Each row is a point. The points of each table are mixes of a few directions, plus a little noise. How many directions does each table use, and how many do they share? Where both have some left over, give the other angles between the two spaces (their principal angles), to ten degrees, smallest first.
In the rows, zero is written as 128.

First (4 x 3):
[[127 127 125]
 [126 126 104]
 [120 121  42]
 [140 137 240]]
Second (5 x 3):
[[111 136 108]
 [ 94 145  87]
 [175 105 184]
 [ 74 154  64]
 [186 100 197]]
Directions: first 1, second 1, shared 0; angles 40

First (7 x 6):
[[152 111 108 116 143 116]
 [158  98 108 136 144 147]
 [129 126 110 130   7  99]
 [ 98 163 157 109 192 112]
 [111 153 140 104 160  97]
 [124 120 139 157 132 175]
 [124 126 134 144 119 150]]
Second (6 x 6):
[[154  99 107 141 106 145]
 [ 78 166 181 147 179 167]
 [125 136 121 113  89  94]
 [153 110 101 116  98 104]
 [140 119 111 123  87 111]
 [118 138 148 128 210 147]]
Directions: first 3, second 3, shared 3

First (7 x 9):
[[124 135 120 110 120 130 145 151 131]
 [126 106 139 172 137 120  96  73 119]
 [135 127 134 135 136 129 115 118 129]
 [128 115 136 156 135 123 106  91 122]
 [ 54 101  81 124  57 105 203 136 103]
 [140 115 147 166 149 125  86  78 124]
 [187 197 139  32 162 164 144 249 167]]
Second (7 x 9):
[[125 122 127 134 127 124 127 121 122]
 [ 62 106 101 149  68 116 167  92 129]
 [107 190 119  58  86 169 178 186 208]
 [199 142 157 116 196 133  81 156 115]
 [ 77  82 107 175  90 101 143  71  96]
 [161 116 141 143 165 119  97 123 102]
 [165 137 143 119 163 132 104 145 125]]
Directions: first 2, second 2, shared 1; angles 40

First (8 x 12):
[[114 104 137 144 121  98 156 102  85 126 145 110]
 [117 109 133 104 130 111 142  95  83 109 126 115]
 [189 101  90 126 112 125 137 165 153 168 145 118]
 [142 211 143 125 139 133 103 175 196  78 114 123]
 [151  86 104 108  93 132 142 125  96 158 131 134]
 [121 149 143 160 124 157 129 128 156 107 116 168]
 [103 117 148 136 171 132 137  77 119  90 118 139]
 [ 86 147 124 121 134 135  78 156 135 187 129 120]]
Second (8 x 12):
[[124 134 134 128 121 124 128 153 143 133 138 105]
 [134 136 124 145 126 146 120 170 114 127 127  85]
 [105 141 158 103 102  82 146 171 214 148 177  89]
 [131 127 124 132 130 135 124 128 119 125 124 128]
 [120 119 135 106 129 103 141  81 152 130 134 176]
 [130 124 125 127 132 129 128 114 121 126 123 141]
 [161 114  84 166 162 196 101  83   7 101  62 167]
 [120 128 137 116 123 110 135 125 155 133 141 133]]
Directions: first 6, second 2, shared 0; angles 30, 80

First (8 x 18):
[[ 17 175 162 126 101 176 177  50 124 143 106 230 141 102 142  99 171 139]
 [198 130 122 137 146  62  98 193  92 120 176 106 116 150 117 177  79  77]
 [188 136 122 120 136  79 108 178 124 150 175 122 147 150 133 144  97  64]
 [133  84 136 106 117 150 129 101 187 142 120  79 137 122 124 126 133 149]
 [ 57  95 156 119  97 150 164  73 131 109 135 125 111  99 119 167 120 164]
 [ 85 122  99 117 109 160 147 135 114 113 139 131 135 104 147 105 149 151]
 [181 189 117 148 179 140  64 164 116 115  79 139  91 137 114  93 182 120]
 [165  93 111 151 138 107 138 131 137 132  95  91 146 161 128 114  93 161]]
Second (8 x 18):
[[ 96 161 122 147 109 150 152 132 116 128 145 163  97 119 124  73 113 113]
 [ 90 172 120 139 118 123 174 104 124 153 128 171 124 182 150 102 116  81]
 [167 129 151  69 134 149 150 152 117  80 122 115 108  72 107  77  88 144]
 [164  32 100 133 147 153   7 187 126  72 136  19 121  35 100 215 210 235]
 [ 92 146  87 117 131 139 141 127 113 116 120 115 114 170 159 143 166 112]
 [149 117 157 144 129  98 123 110 147 161 125 144 160 137 120 144 108 122]
 [127 149 150 142 118 120 153 113 134 151 133 168 132 134 122  95  92 106]
 [138 118 137 135 138  92 125 101 146 162 114 130 167 174 141 175 132 113]]
Directions: first 6, second 4, shared 1; angles 40, 80, 90
